Each row is a point. Before rounding, the points of a table are all equally far from one centre. They may lie mostly on one side of it. Where is the centre, to within rounding?

Points:
[[-0.07  0.97 -0.06]
 [ 0.06  1.01 -0.06]
 [-0.19 -0.04 -0.18]
 [-0.33  0.76 -0.14]
 [ 0.08 -0.16  0.07]
 [-0.34  0.08 -0.04]
 [-0.31  0.42  0.35]
 [-0.32  0.73 -0.23]]
Centre: [ 0.15  0.42 -0.02]

Points, 18 rows:
[[-0.12 -0.49  0.44  0.59 -0.14  0.10  0.26 -0.28 -0.25  0.45  0.48  0.25]
 [-0.01 -1.00  0.52  0.32 -0.73 -0.26  0.00 -0.46 -0.57 -0.32  0.35  0.31]
 [-0.20 -0.60  0.20 -0.06  0.57 -0.44  0.33 -0.35 -0.76  0.84  0.09  0.26]
 [-0.60  0.09  0.58  0.01 -0.81 -0.13  0.22  0.18 -0.06  0.10 -0.26  0.58]
 [-0.32 -0.40  0.52  0.21  0.07 -0.30 -0.39 -0.39 -0.20  0.25 -0.08 -0.54]
 [-0.02 -0.07 -0.17  0.33  0.16 -0.05  0.70 -0.77 -0.44  0.09  0.08 -0.06]
 [-0.37 -0.28  0.20  0.24 -0.05 -0.24  0.03 -0.36 -0.17  0.26  0.99  0.24]
 [ 0.57 -0.38 -0.20 -0.58 -0.38 -0.18 -0.06  0.21 -0.18  0.46  0.23  0.02]
 [ 0.00  0.09  0.70 -0.12 -0.45 -0.16  0.24 -0.04 -0.43  0.36  0.64 -0.58]
 [ 0.42  0.08  0.34  0.49 -0.05 -0.68 -0.25  0.16 -0.01  0.28  0.10 -0.14]
 [-0.01 -1.16  0.20  0.16 -0.22 -0.10  0.60 -0.21 -0.39 -0.14  0.43  0.16]
 [ 0.56  0.25  0.51  0.38 -0.33 -0.63  0.04 -0.23 -0.50 -0.09 -0.48 -0.39]
 [-0.41 -0.31  0.29  0.16 -0.46  0.39  0.36  0.20 -0.54 -0.27 -0.38  0.31]
 [ 0.01 -0.10 -0.16  0.10 -0.41 -0.46  1.03  0.10 -0.23 -0.30  0.34 -0.01]
 [ 0.20 -0.42  0.96  0.08  0.51 -0.35  0.32 -0.79 -0.51 -0.17  0.43 -0.19]
 [-0.37  0.09  0.13 -0.30  0.16  0.04  0.75 -0.36 -0.39  0.76  0.01  0.18]
 [-0.02  0.08  0.48 -0.67  0.01 -0.72  0.19 -0.17 -0.63  0.39  1.04 -0.08]
 [-0.17 -0.46  0.76  0.42 -0.81 -0.17  0.02 -0.47 -0.08 -0.08  0.31 -0.03]]
Centre: [ 0.02 -0.19  0.41 -0.24 -0.13 -0.48  0.18 -0.21 -0.51 -0.04  0.03  0.27]
